Rows are points. Two turns around zero, p and q, are shown by what they do to some points. Write where each new point lands after one turn and then the other. Backwards means that the second turn is done in reverse. Each puzzle has new turns, and all numbers are rounded.
In the rows, zero is written as 128.

Turn p:
[114 151  91] -> [120 137  84]
[126 143 111] -> [130 134 106]
[ 76  93 138] -> [ 68 128 149]
[131  72 123] -> [106  80 149]
[178 150 151] -> [185 133 142]
[144 159 153] -> [159 156 137]
Turn q:
[116 109  56] -> [166 105  67]
[149 146 134] -> [133 154 138]
[121 174 144] -> [ 96 165 126]
[146 107 101] -> [164 118 119]
[ 95 101 165] -> [ 94  89 151]
[141 132 167] -> [115 138 166]
Where do these land?
p, then q backwards: [ 89 123 116] -> [ 98 154 140]
p, then q: [ 99 124  93] -> [122 108  87]
q, then p: [166 110 114] -> [169 115 139]
q, then p: [109 183 156] -> [ 99 182 108]
q, then p backwards: [171  82 129] -> [183 118 157]
p, then q: [133 147 159] -> [120 159 146]

Turn p:
[130  76 132 105 186 157 116 113] -> [139  73 146 119 154 188 126 124]
[115 150  58 138  90 119 147 177] -> [ 99 160  51 114 114 108 148 158]
[150 171 125 164 115  85 118 143] -> [123 161 116 156 146  74 107 145]
[102 119 129 138 102 177  72 111] -> [104 122 122 146  81 165  87  96]
[132 112 118 137  82 117 128 163] -> [121 115  96 135  93  96 137 144]
[ 88 120 170 143 143 166 109 129] -> [ 94 120 172 152 105 166 125 123]
[162 144 129 143 129 104 177 101] -> [172 155 130 139 157 102 158 119]
[167 169 137 108 123 112 151 136] -> [165 161 138 110 135  99 124 155]
[106  91 155  77 182 116 135  79] -> [135  85 183  84 167 155 141  90]
Turn q:
[146  98 141 136 139 162 149  82] -> [144 113 119 117 136 169 138  76]
[153 140 122 161 174  84  74 123] -> [176 121 144 142 170  79  84 129]
[ 90 139 136  74 114 150 114 157] -> [ 74 140 148 106 119 150 120 169]
[190 109 120 124 129 115 136  94] -> [189 116 125 102 109 131 129 101]
[ 86 133 190 124 128  98 174 164] -> [ 74 116 172 142 126  97 189 127]
[ 84 168 107 105 135 134 146 161] -> [ 85 171 119 122 143 120 147 168]
[135 100  80 154 137 101  93 126] -> [156  99  86 132 141 100  92 142]
[154 121 117 160  87 137 127  66] -> [154 132  96 140  90 140 103  70]
[114 144 137 116 110 170 141 180] -> [ 99 144 139 151 118 165 153 171]
Where do these land?
q, then p: [119 166  87 164  97 174 148 135] -> [113 194  80 155 128 145 126 136]
q, then p: [111  83 146 135 192 113  96  82] -> [135  68 158 112 180 160 105  95]
p, then q: [141 128 102  93 107 175 163 170] -> [134 150 111 120  83 161 156 182]
q, then p: [160 120 142 111 150 155 122 104] -> [166 124 151 122 120 159 109 127]
p, then q: [129 176 119  84 120 148 184 151] -> [128 183 157 107  98 136 165 170]
q, then p backwards: [106 143 170 177  89 112 125 157] -> [113 117 173 194 106 121 117 140]
p, then q: [164 117 113 108 126 109 140 104] -> [172 122 129  95 129 124 128 127]
p, then q: [ 94  75 149 131 141  95  88  77] -> [108  75 124 103 151 130 102  59]
p, then q: [141 102 124 138 161  84 120 135] -> [138  87 125 118 171 110 137 131]
p, then q backwards: [115 170 127 139  96 117  93 165] -> [ 91 162 107 117  90 107 101 134]

Turn p:
[174  56 144 137 161  89 100  86 107 111 133] -> [203  62 145 152 122 107 110 121 123 146 167]
[ 98 132 128 172  80 104  99 159 104 130 103] -> [105 135 130 167 103 100  94 172 128 119  82]
[107 112 178 109 145 164 152 168 130 155 123] -> [114 153 180  98 157 160 110 128 120 164 115]
[123 138 149  97  83 147 160 171 137 102 116] -> [ 92 146 167  77 105 137 129 148 123 101 115]
[ 89 178 158  97 102 134 161 144 166 142  92] -> [ 78 172 156  92 119 127 151 106 163 128  83]
[132 132  68 126 151 134 189  86 150 161 139] -> [109 110  98 139 153 146 215 106 117 145 144]
[ 80 164 146 179 107 151 129 153 146  85 104] -> [ 86 135 135 141 136 154  98 143 167  75  76]
[140 158 125 139 134 135 170 120 168 161 175] -> [111 165 126 146 131 170 178 117 145 136 164]
[126  93 145 147  91 125  76 151  90  78 121] -> [138  99 139 134  98 110  53 162 110  97 118]
[101 134 103  89 154 110 131 127 130 130 153] -> [105 136 115 116 160  95 137 108 124 134 161]
[117 158 114 110 122 165 160  67 155 167 161] -> [ 98 147 103 136 119 168 175  60 117 142 142]
[165 106  88 104 162 133  95 117 148 150 125] -> [159 106  77 103 132 125 136 129 132 172 154]
[171 107 127 151 136  85  70 123  93  95 132] -> [193 103 113 153 111  90  89 154 128 109 148]
[167 124 119 134 164 117 100 119  68 123 116] -> [198 121 108 137 147 104 116 135  96 122 123]
Turn q:
[158 153 160 134 186 136  84  69 137  75 139] -> [164 127 145 164 189  92 101  93 134  75 169]
[105 112 108 129 112 144  89 137 151 180 131] -> [119 150  95 129 102 144  89 115 151 169 120]
[128 119 127 113  82 143 153 120 153 161 137] -> [114 130 124  95  99 166 137 116 164 130 120]
[186 166 117 121 185  90 110 100 124 124  99] -> [180 127 109 126 170  52 152 112 134 119 137]
[ 95 136  99 110 153 145 158 132  82 107 153] -> [ 92 124 135 105 136 127 136 132  66 132 166]
[ 79 108 123 150 113 142 175 145 164 144 121] -> [ 66 125 114 126 136 174 138 140 140 142  95]
[145  79 124 119  78 126 152 153 155 157 150] -> [127  89 121 108  83 175 133 143 166 150 116]
[127  75 158 116 118 134 141 164 137 164 120] -> [132  99 148 112 119 162 111 137 143 171  87]
[147 184 165  95 159  93  86  85 106  88  98] -> [166 163 173 131 159  45 121 119 131  85 142]
[132  81 106 117  93  81  99 145 171 137 119] -> [126 100 101 132  88 112 100 168 183 142 108]
[122 119 152 151 109  90 122 135 135 159 164] -> [117 114 147 164  94 129 141 114 159 158 127]
[121 184 110 143 138 175 155 175  89  81 128] -> [134 170 129 133 153 159 166 165  53 114 154]
[119 149 115 166 139 165 141 104  61  88 105] -> [126 145 123 139 138 127 140 108  42  78 121]
Where do these land?
q, then p: [ 98 135  93  95 129 147 105 147 162 108  77] -> [118 163  82  89 157  90 108 154 148 124 124]
q, then p: [128 130 122 149 163 150 125  77  82 167 165] -> [146 106 115 179 116 120 140  64  89 127 141]
q, then p backwards: [125 140  77 136 135 161 109 127 162 117  94] -> [129 170  88 136 148 153  89 152 122 123 138]
q, then p: [133 173 151 105  72 114 160 112 117 131 169] -> [ 92 153 180 117  96 157 146  96 133  92 146]
p, then q: [135  86 105 176 163 182 135 120  66 124 145] -> [171  97 109 144 141 141 102 105  39 141 124]
q, then p: [139 124 128 141  96 149 113 131 166 119  60] -> [139 118  88  78 130 128 132 155 162 104  91]
q, then p: [132 112  97 110 102  96 109 134 180  96 132] -> [ 88 120 114 111 121 124 112 179 164 129 160]
p, then q: [117 147 127 173 149 110 147 144  80 138 143] -> [144 131 127 176 162 118 161 131  90 132 118]
q, then p: [117 132 180  88 121 116 160 116 178  83 129] -> [116 128 174  89 159 149  94 117 187 122 147]
q, then p: [156 147 189 101 124  81  88 152 137  94 120] -> [172 157 173 129 107 138 119 168 191 126 144]
q, then p: [ 82  99 121 128 105 127  85 137 152 119  80] -> [115 136  89 117 121  98  87 157 163 129  85]
p, then q backwards: [138 149 184 109 111 112 138 163 159 149 181] -> [ 96 185 155  88  94 139 104 137 135 136 167]
p, then q: [153 110 100 114 148 125 165 128  53 183 166] -> [147 110 151 129 114 115 191  85  56 162 139]
p, then q: [139 107 119 166 172 121 153 105  97 163 131] -> [151  93 111 145 152 140 160  89  97 147 106]

Turn p:
[153 135 162 125 125 114 159 128 143 133 104 110 140 111] -> [151 142 148 140 120 111 152 124 149 129 111  96 148 111]
[135 111 118 146 157 140 119 133 142 141 164 142 133 131] -> [116 135 124 134 169 141 119 133 120 149 139 154 144 125]
[132 118 110 113 104 130 145 119 132 118 140 100 116 112] -> [129  95 119 116 132 136 135 123 145 126 141 102 120 108]
[127 108 131 146 155 150 133 154  97 141 117 137 106 125] -> [115 141 113 129 139 124 144 156 117 144  95 154 106 116]
[131 137 134 151 122 129 106 138 117 157 108 141 154 114] -> [119 157 119 135  97 127 112 129 111 146 111 132 150 121]
[115 101 113  99 151 109 147 146 150 119 118 101 115 150] -> [142 111 127 115 157 102 127 154 166 134 131 115 111 156]
[116 121 145 111 114 113 152 159 120 115 135 127 149 144] -> [126 114 131 161 122 109 134 162 134 110 137 112 132 140]
[130 147 111 106 158 167 124 101 106 103 115 118 155 117] -> [124 132 110  86 139 154 139 127 117  84 100 121 150 140]
[149 116 124 140 110 135 159 116 109 105 110 106 124 125] -> [139 115 103 142 129 134 153 112 138 117 105 101 112 114]
[129 146 115 109 108 117 102 127 155 122 111 144 102 143] -> [142 123 142 114  97 133 116 111 153 129 148 151 113 149]
[147 143 134 112 109 143 126 118 133 156 153 152 112 134] -> [125 109 150 127 112 145 152 118 115 146 149 153 143 124]
[108 152 109 144 130 110 123 104 112 127 146 124 118 140] -> [132 133 117 115 133 125 122 110  93 123 157 123 107 137]
[120 142 135 127 101 127 151 122 149 132 118 142 150 113] -> [117 128 131 137 106 105 135 108 141 115 138 120 156 117]
[115 153 159 138 154 138 121  94 113 148 134 129 111 118] -> [120 151 161 104 136 125 142 112  85 128 118 131 121 119]
[144 120 115 121 133 114 102 146 152 108 142 141 130 116] -> [146 128 130 132 136 146  95 137 152 124 143 148 137 121]
[118 102 117 132 112 121 107 126 104 112 129 145 148 137] -> [122 106 107 149 121 132  94 129 112 117 116 135 126 139]
[108 127 143 160 133 119 101 145 142 139 133 116 114 145] -> [111 158 144 140 133 127 106 131 126 154 138 127 101 139]
Turn q:
[148 138 137 113 137 126 123 140 144 131 140 133 140  98] -> [141 149 144 112 137 135 117 154 135 138 121 143 137 128]
[140 107 130 118 137 117 119 134 130 112 139 143 137 128] -> [145 114 130 111 130 125 117 141 119 117 139 145 129 131]
[ 93 130 136 142 101 147 119  78 129 130 120 139 137 127] -> [ 80 130 119 143 131 146 126  88 125 118 130 154 130 119]
[146 131 123 116 141 136 127 120 110 139 133 132 141 136] -> [144 131 129 127 139 129 134 120 108 139 131 129 147 139]
[139 135 132 103 142 116 118 143 138 129  89  86 143 131] -> [144 137 125 107 110 104  99 119 129 146  87 107 133 135]
[132 135 138 161 141 128 137 137 150 123 144 126 147 152] -> [141 134 123 141 144 117 131 129 152  88 123 124 142 138]
[ 97 121 126 155 134 147 115 131 124 133 122 109 118 121] -> [102 111 131 154 140 132 112 124 134 126 119 105 124 116]
[124 126 136 107 107 146 130 135 130 132 118 145 140 129] -> [107 130 126 111 110 139 130 132 125 132 132 134 148 141]
[130 139  59 119 138 118 141 135 128 125 135 128 114 133] -> [152 130  91 116 137 128 150 135 124 145 145 100 125  89]
[129 131 134 189 143 113 132 139 141 140 120 140 142 132] -> [137 128 118 172 134 122 135 148 138  89 101 134 134 123]
[137 127 137 116  62 121 129 110  99 132 139 117 141 117] -> [126 136 156 135  81 143 131  94 133 147 155 152 139 119]
[113 125 137 109 117 118  95 138 114 124 140 128  31 140] -> [116 103 118 137 123 136 121 139 138 169 168 110  49 159]
[140 106 136 124 140 130 147 125 148 134 135 138 116 132] -> [131 110 132 113 143 120 151 139 139 125 122 141 124 139]
[141 131 137 147 143 145 145 124 136 104 104 125 136 137] -> [132 128 132 118 133 137 138 118 123  94  97 114 127 136]
[110 138 124 101 136 111 140 130 102 133 140 130 139 108] -> [121 149 143 123 127 105 127 137 102 146 148 129 133 111]
Where do these land?
q, then p backwards: [138 139 116 108  93 127 123 143 133 129 114 163 116 125] -> [139 155 101 123 116 147 111 156 112 145 123 125 123 134]
q, then p: [119 109  92 150 168 111 130 123 116 142 141 134 141 118] -> [153 146 100 131 150 121 111 150 117 132 108 131 136  92]
p, then q: [123 140 107 139 157 163 137  98 114 135 117 100 139 127] -> [119 143 117  99 138 108 138 102  98 148 123  96 135 117]
q, then p: [133 102 128 120 110 118 120 137 142 112  99 128 102 160] -> [130  80 117 128 122 130 122 116 155 144 131 131 106 141]
p, then q: [113 156 149 132 127 145 136 163 140 112 132 133 140 137] -> [114 156 130 131 125 125 126 137 150  90 145 109 122 127]
q, then p backwards: [125 101 127  89  89 121 142 142 147 140 112 119 108 103] -> [121 123 119 101 104 148 118 147 138 172 107 123  96 111]
q, then p: [118 129 145 111  75 118 130 135 147 124 118 114  95 124] -> [101 103 156 123 105 116 130 105 152 145 159 132 115 127]
p, then q backwards: [131 158 148 125 144 110 106 144 144 136 122 130 141 132] -> [144 156 151 115 121 123 128 149 117 127 144 126 149 116]
p, then q: [130  99 135 154 148 132 145  99 131 155 124 126 148 116] -> [128 138 122 146 137 100 123 118  95 141  93 136 138 110]
p, then q: [111 121 137 104 115 113 124 125 115 109 123 135 111 120] -> [132 105 139 117 108 134 116 134 130 124 134 138 100 134]
p, then q: [120 105 123 132 133 148 107 115 113 136 133 127 139 120] -> [107 114 118 131 128 129 110 126 101 140 121 119 138 126]
q, then p: [156 157 146 120 145 144 131 150 116 110 126 136 115 131] -> [133 138 137 132 122 155 165 146 130 125 127 116 112 154]
p, then q: [126 119 107 163 133 118 130  99 122 118 138 136 133 106] -> [140 131 124 134 153 142 117 117  97 144 126 137 117  99]
p, then q backwards: [144 111 108 129 150 142 121 108 136 121 147 110 146 120] -> [135 128 106 125 149 167 111 117 144 127 135 127 137 130]
p, then q: [121 112 115 152 134 135 123 112 114 153 153 111 115 115] -> [115 121 137 143 149 119 127 133 104 168 129 120 130 117]
q, then p: [147 153 139 129 128 113 127 151 105 112 128 123 156 163] -> [156 129 120 153 114 166 132 116 118 116 144 103 127 145]
q, then p: [119 164 156 119 127 117 144 131 142 132 151 151 130 160] -> [142 140 126 138 136 122 142 125 124 106 181 134 123 157]

Turn p:
[162 133 149 122 160  54 207  95 100 134 107 142 137 162] -> [141  83 121 108 123  32  80 129 118 118 109 167 137  85]
[126 153 144 140 157 113 141 147 166 114 102 139 125 173] -> [118 113 120 133 115 102 100 163 148 100 143 104 170 125]
[157  72  89 135 127 120 136  94  80  72 108  71 181 129] -> [125  84  95 138  93 173  99  64  71 121 108 160 113  79]
[153 156 162 115 152 118 120 158 128 167 151 106  84 131] -> [128 148 160 138 140  74 124 124 131 150 163  80 114 135]
[ 68  93 104 148  68 144  85 126 158 144 159 123 121  67] -> [123 159 103 121 130 186 218 133 132 120 133 140  80 169]
[ 93 119  81 129 118 120 119 146  86  96 173 138 154 116] -> [125 170 124  95  89 165 118  88 136 119 121 168 113 143]
[107 134  94 105  90 144 104 125 188 130 177 106 137  81] -> [140 139 120 103 118 187 188 138 165 147 168 121  89 121]
[122 128 157  91 143 136 141 157 125 173  80 127 115 173] -> [125 142 130 116 159  94 102 171  79 141 137  97 166 128]
[117 113 125 150 143 144 105 150 166 155 134 115 123 105] -> [119 132 110 139 143 147 137 145 135 118 151  95  94 158]
[135 180 100 121 140 149 153 122 140 150  78 154  91 138] -> [118 158 124 154 159 111 106 183 158 146 106 123 150  90]
[146  74 105 165 163 125 160  61  70  85 105  86 122 182] -> [119  96 114 143 118 122  90  70  77  65  60 126 125  60]
[100 135 160 117  99 172 135 149 153 104 147 129 110  93] -> [121 141 167 135 155 161 171 136 141 114 172 144 141 141]
[129 161 161 111 162  89 114 120 104 114 110 157 140  98] -> [ 83 102 136 118 131  92 111 112 154 166 122 152 147 151]
[101 134 133 119 107 168  80 106 144 149 176 138 151 123] -> [156 137 132  93 147 174 169 111 154 142 119 100 129 161]
[115 139 131 174  65 138  95 137 111 136 174  96 174  90] -> [171 147  92 147 120 162 178  65 138 139 154 146 117 170]
[164 133 140 110 117 117 114 141 141 123  88 165  79 176] -> [125 126 165 155  99  97 124 184 113 140 100 103 164 123]
[182 120 142 125 165 127 167 140 117 131 107 183 131 140] -> [143  98 162 143 138  97  61 160 127 130 109 149 129 135]
Turn q:
[117 152 101 116 102 144  91  82 135 155 116 111  60 145] -> [ 98 189 130 133 114 151 133 160 156 173 134 114 114  78]
[140 146 121 119 138 142  97 115  78 147 106 101 139 114] -> [162 135 129 151 157 133 110 123 116 177 141 116 132 104]
[157 131  91 136 127  80 171 135  89 175  93 167  84 172] -> [162 187  91 151 105 120 189 143  98 130  87  86  96 149]
[ 97  85 113 167 150 141 146 147 110 135  86 163 146 152] -> [115 133  80 136 129 153 146  82 104 140 111 129 139 187]
[149 114 111 137 121 155 146  83 155 120 164 126 163 165] -> [116  97 100 155 101 129 148  98 164  99 137 147 127  88]
[ 90 166 119 108 128 153 154 136 115 157 160  91 171 142] -> [134  79 123 128 109 144 124 129 105 134 123  93 184  81]
[116 153 176 185 140 153 121 172 170 155 127 100 102 129] -> [ 85 129 175 159 140 189 122 163  93 100 131 141 148 146]
[155 112 175  96 136 154 128 120 106 125 160 130 125 107] -> [146  93 169 127 155 108 150 131 151 148 115 158 130 119]
[103 101 187 152 100 155 107 159 142 137  88 125 170 144] -> [131 115 140 132 100 177 106 111 100 143 138 192 159 170]
[ 92  92 169 118 138 101 163 171 147  73 127 113 153  79] -> [104  80 166  84 125  81  96 108  99 108 135 138 139 187]
[148 124 115  98 168  81 114 102 142 129 111 146 131 103] -> [153 167 131 106 154  89 144 111 139 112 168 114 123 132]
[173 122  86  94  81 160 119  77 142  70  76 144 107 119] -> [110 179  88 118 125  77 101 110 149 151 117 189  79  79]
[ 83 160 115 145 111  92 139 133 110 138 142 132 150  66] -> [131  99  98 107 136 105 101 181 109 135 160  90 150 151]
[165 133 109 106 114 161  84 138 148 127 145 184 133 125] -> [154 152 104 113 158 139 120 139 180 106 102 171 140 110]
[111 161 165 104 169  81 171 103  88  70 173  89 128 155] -> [136  55 172  89 120 113 153 107 102 123 143  71  69  96]
[153  96  95 166 126  94  98 174 171 134 174 126  85 133] -> [113 160 151 157 121 141 106 150 186  67 105  98 116 170]
Where do these land?
p, then q: [134 167 147 162 168 125  84 113 124 108 102 115 110 104] -> [ 76 128 115 140  97 154 125 111 126 127 183 107 144 145]
p, then q backwards: [121  81 108 128 116 155 131 123 118 116 151 109  99 142] -> [146 161 139 130 151 114 137 148 143 122 116 119 111 175]
p, then q backwards: [113 144 109  92 130 167 145 176 138 113 151 140 128 126] -> [116 148 149 123 125 114  63 128 162 143 116 118 113 125]
p, then q: [140 101  94 154 125 156 168 179 143 175 154 123 132 130] -> [137 141 152 143 173 150 108 151 147 103  85 116  78 100]
q, then p: [118 110  62 108 125 133 132 153  89 123 106 146 185 103] -> [131 108  72 121  87 140 105 121 124 176  85 103 105 101]
p, then q: [128 120 169 171  84 130 123 110 125 132 179 133 132 145] -> [134 116 124 150 104  97 159 103 115 100 129 155  74 108]
q, then p: [195 130 194 157  87  99  93 101 103 109 132  89  83 166] -> [144 150 201 204 150  81 172 157 134  99 131 110 121 167]
q, then p: [120 123  87  96 103 138 126 144 174 123  99 120 165  96] -> [121 117  99  99  83 148 137 111 159 177 112 143 144 150]
q, then p: [125  84 137 107 133 174 165 144 130 124 114 135 164  94] -> [130  92  89  87 118 114 108 137 118 127  78 153 134 148]
p, then q: [113 175  98 128 140 129 184 136 128  72  91 122 146 100] -> [110 116  80  89 169 138 107 150 170 100 150 143 167 152]
p, then q backwards: [129 103 197 136 122  43  88  96 110 168 178  88  85 140] -> [126  79 127  86 173  62 229 100 100 100 120 127 121 130]
q, then p: [127 131 102 106 107 168 157 142 126 172 151 174 106  95] -> [116 127  71 123 119 132  75 171 124 138 160 158 136 134]
p, then q: [130 153 109 129 181  98 111 130 157  74 100 174 142 124] -> [103 149 122  94  86 160  85 118 155 123 137 156 174 162]
q, then p: [160 151 138 138 166  95 107  45 138 146 155 115 108 165] -> [142 131 170 150 157 115 157 114 173  85 182 139  80  98]
p, then q: [158  91 138 104 113 146 165 151 117 186 163 138 125 157] -> [190 137 182 144 161 122 140 139 124 129 103 127  85 117]
p, then q: [ 55 175 138 109 141 137  92 145 122 118  72 120 174 132] -> [139 105  77 108 117 154 114  85 134 125 142  93 204  90]
q, then p backwards: [110 137 152 152 135  82 104  88 135 117  77 136  93 158] -> [105 102  99 101 113 127 109 180 133 144 168  96 118  85]
